Each row is a point. Each copy is the shape, with its points in the same order, stretched, turned, moved and blurred by noise. Say if it was mirrored as well.
(in the rows, 128 means zero)

Shape (6 x 2):
[[ 91  68]
 [117  93]
 [ 76 180]
 [129 160]
 [113 108]
 [163  78]]
Copy 1 (6 x 2):
[[ 51 112]
 [ 86 119]
 [109 218]
 [129 170]
 [ 96 141]
 [125  81]]
Copy 1 is: only turned
Copy 2:
[[200  74]
 [183 108]
 [ 72  89]
 [114 139]
 [166 107]
 [218 149]]
Copy 2 is: only turned
Copy 3 (6 x 2):
[[110 199]
 [118 170]
 [ 33 113]
 [ 93 106]
 [106 157]
 [167 162]]
Copy 3 is: mirrored

Shape, 6 rows:
[[153  99]
 [108 174]
 [101 117]
 [148 199]
 [ 42 153]
 [105 146]]
Copy 1, 6 rows:
[[161  93]
 [127 166]
 [108 104]
 [159 194]
 [ 46 144]
 [117 141]]
Copy 1 is: only turned
Copy 2, 6 rows:
[[109 100]
 [177 138]
 [120 150]
 [208  95]
 [146 206]
 [150 144]]
Copy 2 is: only turned
Copy 3 (6 x 2):
[[155 133]
 [ 76  79]
 [124  77]
 [ 64 120]
 [ 77   9]
 [102  76]]
Copy 3 is: only turned

Shape:
[[145 231 105]
 [123 170  94]
 [ 81 145  50]
 [131 142 148]
 [209 154 154]
 [167  84 149]
 [124  91 154]]
Copy 1, 7 rows:
[[ 49 161 137]
 [ 92 131 119]
 [ 77  77 100]
 [139 148 146]
 [126 204 117]
 [187 160 109]
 [183 131 138]]
Copy 1 is: only turned
Copy 2, 7 rows:
[[ 79 160  39]
 [112 122  67]
 [117  42  37]
 [124 150 117]
 [162 215  96]
 [208 154 137]
 [155 132 145]]
Copy 2 is: only turned
Copy 3:
[[ 50 150  78]
 [ 92 121 100]
 [105  57 115]
 [121 159 126]
 [129 211  59]
 [181 172 103]
 [162 153 141]]
Copy 3 is: only turned

Shape:
[[ 82  98  84 187]
 [155 136 116 140]
 [121 141 180 137]
 [120 117  98 152]
 [118 119 196  71]
 [ 79 129 123  39]
 [101 151  73 157]
 [122 115 228 127]
 [110 103  77 130]
 [163 130 144  51]]
Copy 1:
[[ 54 128 173 157]
 [140 138 161 115]
 [148 137  84 137]
 [101 135 161 131]
 [160 111  36  90]
 [100 165  58  45]
 [ 81 191 179 134]
 [168  88  43 148]
 [ 79 130 162 106]
 [171 127 103  48]]
Copy 1 is: mirrored
Copy 2:
[[160  74  64 157]
 [138 150 123 130]
 [141 135 171 171]
 [144 110 102 131]
 [138 130 249 125]
 [ 98  83 210  89]
 [106  94  70 145]
 [175 144 228 170]
 [144  93 111 105]
 [124 158 222  78]]
Copy 2 is: only turned
Copy 3:
[[115  74 197 166]
 [138 128 149 141]
 [131 119 171  74]
 [119  97 160 152]
 [104  96 129  40]
 [ 47  96 125  75]
 [102 129 182 162]
 [144  95 164  32]
 [100  89 148 165]
 [107 120  89  85]]
Copy 3 is: only turned

Shape (11 x 6):
[[ 95 132  98 119 107 157]
 [122 101  96 160  90 101]
 [149 141 186 148 182 193]
 [154 109 157 110 117 121]
 [ 71 151 133 158 134  77]
 [ 99 170  82 115 183 187]
 [ 87  62 138 128  93  73]
 [176 139  64  96  58 147]
 [131  65 130 177 137  42]
 [149 110 160 141  82 172]
 [131 131 170  84 112 112]]
Copy 1:
[[114 125 117 164  83 101]
 [ 57  75 148 157 155 113]
 [224 129 139 165  85 164]
 [128 103 130 108 136 154]
 [ 96 165 186 146 152  78]
 [161 182  91 208  87 104]
 [ 80  89 156  94 168  48]
 [ 30  79  86 161  95 183]
 [ 82  82 181 121 249  75]
 [127  69 150 143  74 161]
 [127 125 126  83 115 137]]
Copy 1 is: mirrored
Copy 2:
[[103 103  85 113 110 143]
 [108 135 148 127 114 106]
 [159  88 105 189 170 203]
 [178 129 122 152 111 155]
 [119 141  89 149 165  75]
 [141  41  73 115 167 154]
 [118 153 125 179  79  75]
 [148 117 133  33  72 179]
 [152 147 177 181 135  58]
 [111 142 121 151  96 197]
 [183 148  91 144 107 142]]
Copy 2 is: mirrored
Copy 3, 11 rows:
[[ 94 144 131 154 152 151]
 [ 87 154 119 117 101 103]
 [210 100 185 167 116 161]
 [147 117 150  76 145 128]
 [161 203  99 148 137  81]
 [138 109 103 216 159 183]
 [ 94 163 145  82 168  57]
 [ 63 116 103  77 115 201]
 [136 134 116  92  97  23]
 [124 136 198 105 106 163]
 [158 140 143  69 183 138]]
Copy 3 is: only turned

Shape (12 x 6):
[[108  85 163  98  48  88]
 [113 135  79  94 112 180]
 [154 150 175 160 111 173]
 [132  37 125 100 144 166]
 [155 129 112 189  38 136]
 [198  56 101 106 159  95]
 [165 200 195 167 102 146]
 [116 129 134  93 147 145]
 [131  87  61 181 214 156]
 [ 59 116 157 187 150 110]
 [152  87 123  80 104 183]
 [116 147 149 139  89 139]]
Copy 1:
[[199  55 132  37 155 100]
 [115 140  87 110  69 116]
 [129 109 194 174  63  85]
 [ 95  38 127  99 132 121]
 [214  93 103 128  16 121]
 [132  86 121  97 162 204]
 [154 150 212 179  62  89]
 [106 129 142 126 141 106]
 [101 105  88 229 117 137]
 [167  79 145 199 172  41]
 [102  89 131  75  74 128]
 [168 116 148 130  91  85]]
Copy 1 is: only turned
Copy 2 (12 x 6):
[[137  43 172 169  59  92]
 [170 106 131  98 154 175]
 [151 151 201  78 125  82]
 [ 61  89 160  89 126 161]
 [175  91 224 175 165 104]
 [ 50  78 126 122 177  84]
 [178 164 196  84 121  31]
 [134 128 121  86 116 119]
 [ 64 199 118 119 204 182]
 [110 205 148 160  80 135]
 [121  67 163  72 135 140]
 [167 125 170 122 109 105]]
Copy 2 is: only turned
Copy 3:
[[ 25 168 161 183 166 169]
 [115  81 114 104 146 162]
 [125  96 199 133 104 172]
 [117 123 130 189 197 192]
 [ 81  77 214 116 152 118]
 [145 120 130 218 117 108]
 [118 114 224 134  38 159]
 [113 135 120 154 112 172]
 [212  95 120 114 154 126]
 [116 174 169 104 166 183]
 [ 86  74 136 181 145 184]
 [ 90 122 175 122 133 157]]
Copy 3 is: mirrored
Copy 4, 12 rows:
[[132  38 133 139  62  66]
 [121 121 100 101  88 192]
 [185 134 185 116 112 156]
 [209 114  79  98  76  76]
 [172  69 160 187 136 144]
 [201  75  76  80 173  33]
 [153 129 241 116 128 173]
 [129 136 131  82  95 120]
 [166 205  85 127 183  96]
 [110 186 159 187 113  77]
 [192  80 101  80  73 142]
 [133 113 165 131 101 141]]
Copy 4 is: mirrored

Shape (12 x 8):
[[125 146 153 104 182 168 134 145]
 [157 117 156 118 134 110  79 165]
 [ 51  99 188  94 127  63 145  81]
 [131 163 103 127 109  61  56 106]
 [144  71 132  70 194 136 147 148]
 [190 141 155 106 121 108  95 125]
 [112  99 155 124 124  51 102 112]
 [ 99 173  72 217 150 128 127 122]
 [139 120  99 176 108 157  71 100]
 [ 96  51  93 121  89 179  80 155]
 [ 56 138 198 147 196 108 109  66]
 [ 89 111 159 128 159 101 148 112]]
Copy 1:
[[ 76 162 161  97 155 102 124 123]
 [151 135 105 125 170  76 113 166]
 [117 135 153 249 195 207 137 189]
 [172 164  94 183 121 102  71 202]
 [ 15 114 112 123 156  94 162 157]
 [149 108 111 144 146  64  71 139]
 [147 139 104 219 177 134 125 189]
 [143 230 124 121 105 107 159 114]
 [169 130 155 101  91  69 163 157]
 [137  74 139  57 104 136 228 210]
 [105 222 210 214 197 126 133 165]
 [ 99 161 142 186 175 147 155 149]]
Copy 1 is: mirrored
Copy 2, 12 rows:
[[114 190 163 107 108 116 137 163]
 [173 110 122 157 146 119 171 155]
 [ 86 109 212 155 170 125  81  57]
 [113  67 116 116 170  95 190  71]
 [110 177 117 128 162 172  96 186]
 [160 139  95 146 150 123 195 104]
 [113  80 153 170 172 131 136  94]
 [ 38 113 136 115  93  95 184 127]
 [126  68  86 111 104 138 190 114]
 [159  45  89 118 106 148 100 156]
 [ 74 132 248 116 138 144 143 103]
 [ 84 138 178 149 136 127 113 119]]
Copy 2 is: mirrored

Shape, 14 rows:
[[156 115 162 112 150 171 133 188 128]
 [106 132 103 117  92 120 132  81  95]
 [135 126 101  99 115 125 113 124 108]
 [ 60  69 123 157 182 149 121 169 139]
 [108 104 151 180 125 177 113 118  94]
 [113 171 102 133 146 140 168  86 141]
 [133 140  86 131 131 168 170 150  96]
 [ 75 167 119 121 189 139 118 132 106]
 [ 93 166 151 103  93 119 168 149  92]
 [162 139  76 102 200  89 147 181 124]
 [158 117 175 105 128 155 131 140 191]
 [151  80  93 167 201 140 107 113 188]
 [114 177 146 149 127  95 163 162 140]
 [127 135 151 125 193 114 144  77 122]]
Copy 1, 14 rows:
[[139 135 149 122 135 170 140 196 154]
 [122  82 142 134 111  99 154  99 108]
 [125  86 149 145 107 110 129 132 113]
 [128 109 164  68 179 106 133 194 168]
 [131 122 183  89 128 140 197 139 149]
 [154 120 131 103 163 120 111  95  95]
 [160  95 144 154 166 139 159 150 116]
 [ 84 119 146 101 185 122 120 153  91]
 [103 147 107 143 137 107 185 152 120]
 [123 100 148 191 179 128  49 168 143]
 [171 152 133  68  97 152  98 148 145]
 [180  97 190  75 150 132  41 120 164]
 [133 189 135 133 146  94 130 134 145]
 [108 129 133  98 169 146  83 104 152]]
Copy 1 is: mirrored
Copy 2, 14 rows:
[[ 89 164 128 211  91 130 142 131  97]
 [129  68 124  82 153 123  98 125 102]
 [118  96 107 133 128 162 103 129 117]
 [ 58 150  32 197 189  99 141 115  94]
 [ 98 140 152 151 173  95  93  73  97]
 [159  87 104 109 132  82 173 120 149]
 [158 122 112 148 121 126 162 103  54]
 [168 162  51 147 156  83 120 131 140]
 [136 144 131  75 127  86 132 150  63]
 [171 134  47 189 127 189 178 186 125]
 [ 50 107 147 188  81 113 167 138 156]
 [ 72  80  75 232 162 154 169 101 185]
 [140 159 122  93 140 104 191 153 127]
 [146  99 102 171 170  67 123 152 169]]
Copy 2 is: mirrored
Copy 3:
[[157 114 156 127 160 167 148 134 108]
 [158 165 134 120  52 118 142 125 138]
 [163 175 149 105  97 136 135 146 141]
 [133 129 144 175 126 138 249 210 133]
 [112 144 141 201 102 150 197  85 131]
 [115 141 107  73  91 132 140 154 149]
 [162 177 111 101 104 185 169 144  94]
 [122 160 160  80 143 109 220 179 160]
 [192 125 137  86  94  81 152 129  62]
 [202 175 106  43 166 170 168 209 172]
 [126  73 152 132 127 139  85 142 132]
 [ 94 137  99 151 134 189 164 190 230]
 [159 121  87  89 141  82 152 149  85]
 [132 106 128  83 121 128 168 125 225]]
Copy 3 is: mirrored
Copy 4 (14 x 9):
[[181 117  91  37 154 134 158 127 112]
 [ 91 137 105 144 137 110  68 161  88]
 [129 122  90 120 139 122  88 125 100]
 [116  45  68  49 101  95 122 190 133]
 [134 124 115  70 174  99  76 208 127]
 [ 85 168  88 157 153 100 154 139 129]
 [154 142  51 100 162  76 113 145  91]
 [ 90 156  41  87 107 120 128 152 160]
 [149 182  96 100  85  95 119 133  81]
 [126  92  44  91 129  77 150  32 127]
 [161 115 137 104 153 171 192 133 125]
 [103  35 109 117 184 105 154 148 180]
 [143 167 112 111  86  58 159 109 147]
 [ 46 144 119  98 146 118 138 126 149]]
Copy 4 is: only turned

Shape (15 x 11):
[[152 137 128 104 108  99 209 158 120 136 122]
 [139 125 147 115 198 121 159 131 135 125 146]
 [140 115 164 142 145 156 151 148 112 157 200]
 [185 158 136 185 111 143 145 106  68 156 163]
 [121 156  78 157 139  56 153 149 132 164 152]
 [ 88 164 152 139 201 130 104 169 102 123 101]
 [ 87 117 124  71 149  90 110 108 129 169 168]
 [164 145 161 112 129 123 141 115 102 198 130]
 [153 181 166 122 184 112 158 169 115 121 140]
 [118 115 122 133  52 133 114 172 113 115 109]
 [150 163 163  99 132 110  95 144 126 118  84]
 [172 148 155 152 136 180 127 110 119 104 126]
 [ 70 131 159 146 123 123 112 128 121 107 141]
 [100 144  99 115  91 150 123  98 144 141 166]
 [114 141 125 136 111 152 138  82 200 121 145]]
Copy 1:
[[168 143 156 117 103  76 152 122  85  70 150]
 [169  66 128 103 109 103 153 157 113 177 179]
 [174  85  59 166  95 111 145 115  95 153 217]
 [163 166 108 196 121  74 122  54 160 161 180]
 [111 112  96  86  85  74 132 123 199  82 142]
 [ 61 105 127 120 122 123 154 186 122 197 203]
 [114  24  84  93 147  96  86 139 104 104 169]
 [150 101 134 186 151  67 120 119 123 105 208]
 [148 128 159 101 104 107 165 172 117 159 228]
 [111 169 104 174 137 148 104 127  94  91 115]
 [124 132 185 147 168 133 106 181 124 137 177]
 [181 143 138 187 158 143 153 107 127 200 158]
 [ 86  92 107 139 100 170 125 107 101 159 154]
 [137  89  61 131 174 136 139  73 123 111 119]
 [183  67 111 146 155 193 167  84 140 118 103]]
Copy 1 is: mirrored
Copy 2 (15 x 11):
[[173  96 147  56  98 121 185 129 128 119  93]
 [129 128 160  88 146 161 165  76  97  82 142]
 [107 130 143 149 132 125 221 127  82 103 171]
 [107 169 152 141 165 121 208 176 152 177 171]
 [134 185  92  55 125 140 139 139 108  96 154]
 [140 183 183 123 161 187 132 125 117  55  94]
 [ 97 127 129  80 100 149 109 110  27 104 146]
 [137 152 178 113 117 155 194 125  92 171 147]
 [144 156 204  84 151 152 194 120 121  75 132]
 [178 104 141 145 109  88 108 185 146 132  87]
 [171 142 229 102 126 139 111 125 125 127 116]
 [117 127 185 159 144 140 163 121 172 142 152]
 [ 97 151 145 136 104 102 111 137 112  91 102]
 [ 72 114 116 135  67 139 111 143 125 120 153]
 [ 78 127 123 135  47 133 109  81 155 123 164]]
Copy 2 is: mirrored
Copy 3, 15 rows:
[[169  96 125 134 131  90 155 134 146 176 135]
 [147 105 146  91 166 131 154 182 134 106 176]
 [121 134 133 119 122 125 107 185  76 145 191]
 [134 191 111 164 151 157  69 140 110 157 135]
 [ 86 140 164 183 149  93 150 167 183 139 148]
 [141 106 249  99 177 133 122 159 117 106 147]
 [ 87 154 155  80 125  42 151 197 142 125 159]
 [155 171 136 110 151 123 139 206 114 181 137]
 [182 103 176 114 162 130 125 172 157 117 180]
 [145 139 181 147  66  78 129 105  91 156  83]
 [198 150 204  96 118 121 148 153 142 122 102]
 [159 146 144  93 122 176 102 111 109 126 117]
 [115 154 216 109 126  88 136 108 104 130 164]
 [ 76 153 143  95  87  91  91 129 134 164 132]
 [ 92 140 134  67  90 142 143 109 164 174 154]]
Copy 3 is: mirrored
Copy 4:
[[118 192 154 127 135 110 171 151 158 106  95]
 [ 84 139 147 104 179 125 148  92 153  86 137]
 [111 108 206 150 182 112 173  92 135  56 142]
 [164 158 179 158 152  79 155  82  78  96 187]
 [ 90 187 134 155 142  84  80 148 150  98 141]
 [ 40 112 163  98 151 114 121 134  92 138 139]
 [ 71 141 180 123 116 148 121 145 222  89 171]
 [121 173 196 151 133 109 167 102 160 136 159]
 [ 86 157 185  81 190  89 146 114 108 104 109]
 [138  93 157 142  64 144 130 173 117 141 107]
 [116 131 168  73 110 130 117 129 133 175 117]
 [150 121 160 112 161 145 150  77  80 126 156]
 [ 77 105 182 121  95 167 116 120 109 104 135]
 [135 132 170 151 134 187 115 140 155 102 166]
 [136 144 157 139 156 218 101  89 145 125 138]]
Copy 4 is: only turned
